Every row gives one point. The points of each table are mixes of a few directions, plus a little noise. How many directions does each table use, and how many do they share? Where both have some left over, give the other angles between the two spaces (their principal angles), to ten degrees, smallest first.

First:
[[ -8   1   2]
 [-70  11  22]
 [107 -18 -33]
 [ 44  -6 -13]
 [-75  12  23]]
Second, 5 rows:
[[   6   -1   -2]
 [   6   -2   -3]
 [  15   -3   -5]
 [-121   19   38]
 [  94  -15  -29]]
Directions: first 1, second 1, shared 1

First (8 x 6):
[[ -27    7  -11    0   13   26]
 [ -95   15  -26   -5   51  111]
 [ -22   -9   28  -16   10   76]
 [  54   -8   15    2  -28  -64]
 [  15   20  -57   27   -8 -107]
 [ 115  -36   75  -12  -61  -68]
 [ -42   11  -17    1   21   39]
 [   2    3   -6    4   -1  -13]]
Second:
[[-32 -75  10 -15 -34 -21]
 [ 10 -44 -21  -5 -63 -91]
 [ 14  12   6 -16 -26  29]
 [-44  18  26  21 101  87]
 [ 30 119 -48  11  20  24]
 [ 24 -39  35   2  -2 -25]]
Directions: first 2, second 4, shared 2

First, 7 rows:
[[ 49   4 -18  65  54 -23  13  -9 -32]
 [  3   1  -1   5   5  -2   1  -1  -1]
 [ 26   1  -9  35  28 -12   6  -4 -19]
 [ 51   5 -20  69  58 -26  14  -8 -35]
 [-50  -5  17 -67 -55  22 -13   7  32]
 [-39  -4  15 -51 -43  17 -10   6  26]
 [-41  -4  17 -57 -46  20 -12   7  28]]
Second (9 x 9):
[[   8  -12   52  -10    9   33   11   14   19]
 [  -1   -1  -17  -55 -121  -48  -20  -14   10]
 [  32  -13   54  -11  -24    5   -5   35   -9]
 [  -5    7    3   33   10   26  -29  -25   13]
 [ -29    3  -20  -30   13   -9    5   38  -27]
 [ -42    4  -20  -17   46   16   18   12    0]
 [  17   12  -28   38  -53  -15  -45  -58   13]
 [ -15   12  -37   33   75    5    8    0  -21]
 [  37  -11   13   13   47  -12   59   -2    0]]
Directions: first 1, second 5, shared 1

First, 9 rows:
[[112  67 -10   1  13   6  -3 -25 -63 -13 -36]
 [-75   1  -7  -6 -66 -12  -1  25  37  32   3]
 [ 44 -74  36 -35 107 -16  23   3   5  15  51]
 [-25   9   2 -13  20 -52  80  24  -8  -1  -6]
 [ 22  21   0  15  61 -22  68  -8 -42 -55 -28]
 [-60  18 -16  28 -56  12 -11   2  15 -20 -18]
 [  1  18 -23  59 -34  19 -32 -26   5 -39  -6]
 [ -4 -56  -4  49 -26  16 -72 -21  66  11  67]
 [-14  -5  24 -96 -18  50 -52  29 -13  66 -29]]
Second:
[[  68   45  -39   80  -79    2  -62  -41   17   -2   25]
 [  17  -37   27  -19  104   29   11  -11  -33  -48  -16]
 [ -59  -10   -3    6  -13  -46   55   22   25    7   14]
 [ -53   -5   -8   18  -38   -5    1    7   27   -1    5]
 [ -21   35  -37   60 -121  -11  -42  -10   47   21   21]
 [  94    7   -3   35   55   -8    6  -34  -26  -33   13]
 [ -31  -29   32  -74   54   38   -1   22  -25    6  -33]
 [-103  -13   -7   10  -53  -21   23   27   44    8    7]
 [  14   -9   16  -34   44    2   19    8  -22    2  -10]
 [  74   45   13  -99   -9  -27   21   31  -39   93  -14]
 [  -3  -31   12   14   54   50  -31  -22  -14  -53  -13]]
Directions: first 5, second 4, shared 4

First, 9 rows:
[[ 38 -51  63 -78 -36 -69 -32  20  19 -75  24 110  -9 -25]
 [ 42 -59  42 -79 -37  -4   6  17  49 -74   7 116 -43 -31]
 [ -9  21 -48  28  20  28  25   8   3  25 -18 -43  10 -10]
 [-17  18 -12  31  10  29   8 -16 -11  31  -5 -40  -3  20]
 [ -7  24 -50  24  23  -4  13  19  -4  19 -15 -43  29 -20]
 [-11  17 -35  27  15  39  24  -2   3  26 -15 -39  -2   1]
 [ -9  16 -41  26  16  45  30   0   8  25 -19 -37  -4  -4]
 [  4  15 -25  -2  16 -79 -23  36 -16  -8   2 -13  58 -33]
 [-30   0 105  23 -27  14 -50 -81 -50  32  39 -10 -37 101]]
Second (11 x 14):
[[ 27  19 -49  -7  43   9  39  27  11  23 -29 -14 -16 -39]
 [ 26 -11  13   3  20  85  -9  51 121 -64  15  32 -35  -9]
 [-12  -9  52  13 -17  22 -35 -17  17 -18  28   9 -11  41]
 [-19 -11  47  10 -29   2 -33 -24  -5 -15  26   8   4  37]
 [ -2 -20 -43 -17 -21 -22  17  27  13 -35 -11  23  38 -45]
 [ 25  37 -66 -11  56 -30  55   3 -55  77 -47 -42 -13 -39]
 [-19 -14  98  25 -27  48 -64 -27  39 -37  52  17 -26  76]
 [ 24  30 -35  -4  50   1  33   5 -20  52 -28 -31 -26 -18]
 [  4  29 -33  -3  27 -43  31 -24 -79  75 -28 -40  -1  -7]
 [-43 -27  77  15 -64 -12 -59 -44 -17 -32  45  18  23  62]
 [-11 -24 -64 -24 -39 -59  27  20 -24 -27 -21  21  66 -60]]
Directions: first 3, second 3, shared 1; angles 50, 50

First:
[[ -12  -97    1   18   33  -37    2  -25   -6  -50   24  -28  -18   20
    56   45   18   57   59   34]
 [ -28  -63    1   20   43  -11   20  -60   14  -42    2  -15   -5    9
    12   26  -32   60  -14   -6]
 [  22   30  -58   19  -12  -40   56   17  -21   65    5   20  -20   56
    -6   31   27    3 -102  -47]
 [ -24   12   38   30   18   20   -6  -55   24  -19  -64    2  -11  -37
   -56   25   63  -23  -30    9]
 [  -6   25  -19  -15  -14   14   11    5   23   10   18    9   11   -6
    -1  -26  -70    9  -31  -28]
 [  43   55   -1  -64  -74    8  -39   49  -10   25   36   -5  -26  -12
    12  -76   11  -69   61   44]
 [ -46  -17  -23   38  -14   10   13   14   69  -30    8   18   32  -37
    30   44  -46   33  -18  -19]
 [  26   23  107   -2   93   36  -57   29 -121   17  -81   -3   64    2
   -74  -13   79  -39   73   10]
 [  21   37  -44  -46  -73   -3    1   33   27   27   55    2  -27    2
    30  -55  -49  -22   -2    2]]
Second:
[[  18   60  -41   13  -37    0    2   12  -19   29  -24  -33    6  -24
     4   16  -31  -25  -60  -17]
 [ -12   -4    2   24    6  -49    8    6   12   20   -6   -1    6   14
    -6   38  -12  -11  -74  -42]
 [ -44   16   84   54    4   32  -44  -37   49    6  -63  -48   62  -40
   -79   -4 -116  -82 -102  -32]
 [  35    8  -84  -69   -9   -7   24   30  -43  -24   59   24  -36   -1
    81  -24   31   88  101   21]
 [ -55  -28  114   48   28   34  -45  -47   62  -10  -52  -26   57  -22
   -86  -10  -90  -71  -63  -20]
 [  -2  -34   -9  -27   28  -27   13    4    0  -21   36   27  -10   17
    27   -5   11   44   45   -3]
 [  35   -4  -31  -15  -15    7   19   15  -30    3   17   28  -45   25
    24    1  110   18   63   43]
 [  10    1  -20   -3   -6  -13   13   10  -11    9   11    8  -16   15
    14   12   35    8    3    1]
 [  22  -11  -15  -29   -4   29    8    6  -17  -18   23   23  -30    6
    21  -24   63   29   88   43]]
Directions: first 6, second 4, shared 1; angles 30, 40, 50

First, 9 rows:
[[  28   29  -13   25    4    4  -28   -1   47  -17   37   33  -50   -9
    31   43  -51  -22  -16   -3  -46  -17   42  -22   25  -16  -16   26
   -35   31  -30   -7]
 [ -53  -48   28  -39   -4  -10   44    4  -81   26  -62  -54   85   14
   -56  -83   85   38   28    1   80   31  -80   40  -40   30   24  -50
    62  -53   58   10]
 [ -20  -20   10  -13   -2   -1   18    2  -29   12  -22  -20   32    6
   -20  -30   30   15    9    0   30   12  -31   17  -15   11    8  -19
    19  -21   21    3]
 [ -39  -35   20  -27   -4   -6   31    1  -58   17  -46  -38   62   14
   -36  -58   63   25   18    3   55   23  -57   27  -28   18   20  -33
    45  -34   37    7]
 [ -19  -21   10  -15    0   -2   16    0  -31   10  -25  -21   34    7
   -18  -28   34   15   13    5   32   12  -30   19  -17   10    9  -22
    23  -16   22    6]
 [  -7   -5    6   -4   -2   -1    5    1   -9    1   -7   -5   10    3
    -7  -12   11    5    4    0   10    5  -12    4   -5    6    5   -7
     5   -6    8   -1]
 [  73   70  -38   56    6   11  -62   -4  115  -39   87   74 -119  -22
    78  111 -121  -52  -39   -4 -114  -44  108  -56   58  -37  -37   65
   -82   71  -75  -14]
 [  49   46  -28   39    4    9  -43    0   79  -27   63   55  -85  -18
    55   79  -84  -38  -31   -4  -80  -31   77  -38   44  -27  -29   45
   -62   49  -54  -10]
 [ -18  -17   12  -15   -5   -2   18   -2  -29    9  -20  -18   31    5
   -19  -26   30   14    8    1   27   11  -29   15  -17    7    7  -15
    22  -17   19    3]]
Second, 9 rows:
[[-21  78 -59   3 -33 -26 -87  -3  31  -8  32 -84 -59  39 -50  -2  24  -9
  -41  -7  13 -25  -5  -9  77  27 -59 -43  20  52  39  56]
 [ -7 -55  14 -12   5  -4  66   9 -34  18 -36  29  55  -2   0  -3   2  19
   58  17   9  12  -9  -1 -69 -17  34   7  -8 -43  -2 -22]
 [  0 -76  40 -25  27  30  67 -47 -52  36 -20  49  21 -67   6  -1   2  47
   -7  48  17  43  11  15 -49 -19   9  21  -2 -49   5 -52]
 [ 37 -12  48  18  31  30  16   8  16 -22   8  63   4 -27  62   4 -34 -27
  -15 -29 -33   5  14   8  -2 -10  36  39 -16  -2 -49 -31]
 [ 52 -50  79  28  45  33  68  39  10 -28 -17 112  58 -21 101   5 -55 -45
   42 -47 -47   5   7   7 -59 -26  88  65 -33 -31 -84 -57]
 [-38  37 -59 -20 -34 -26 -51 -23  -6  18  13 -82 -39  21 -72  -4  39  29
  -24  31  33  -8  -8  -6  41  18 -62 -47  23  22  61  42]
 [ 16  49  -3  17   3   9 -55   1  37 -25  34 -10 -44   4  16   4 -13 -29
  -49 -28 -18 -14  10   1  59  14 -16   4   1  38 -14  14]
 [ 12  74 -25  35 -20 -26 -57  61  61 -47  18 -30 -10  71  16   3 -15 -61
   17 -59 -29 -47 -11 -15  42  16  11 -10  -6  46 -25  44]
 [-50 -44 -37 -45 -22 -18  32 -46 -63  59 -28 -45  14 -16 -82  -8  50  77
   16  76  57  27 -10   1 -38  -4 -40 -36  19 -37  71   2]]
Directions: first 1, second 3, shared 0; angles 40
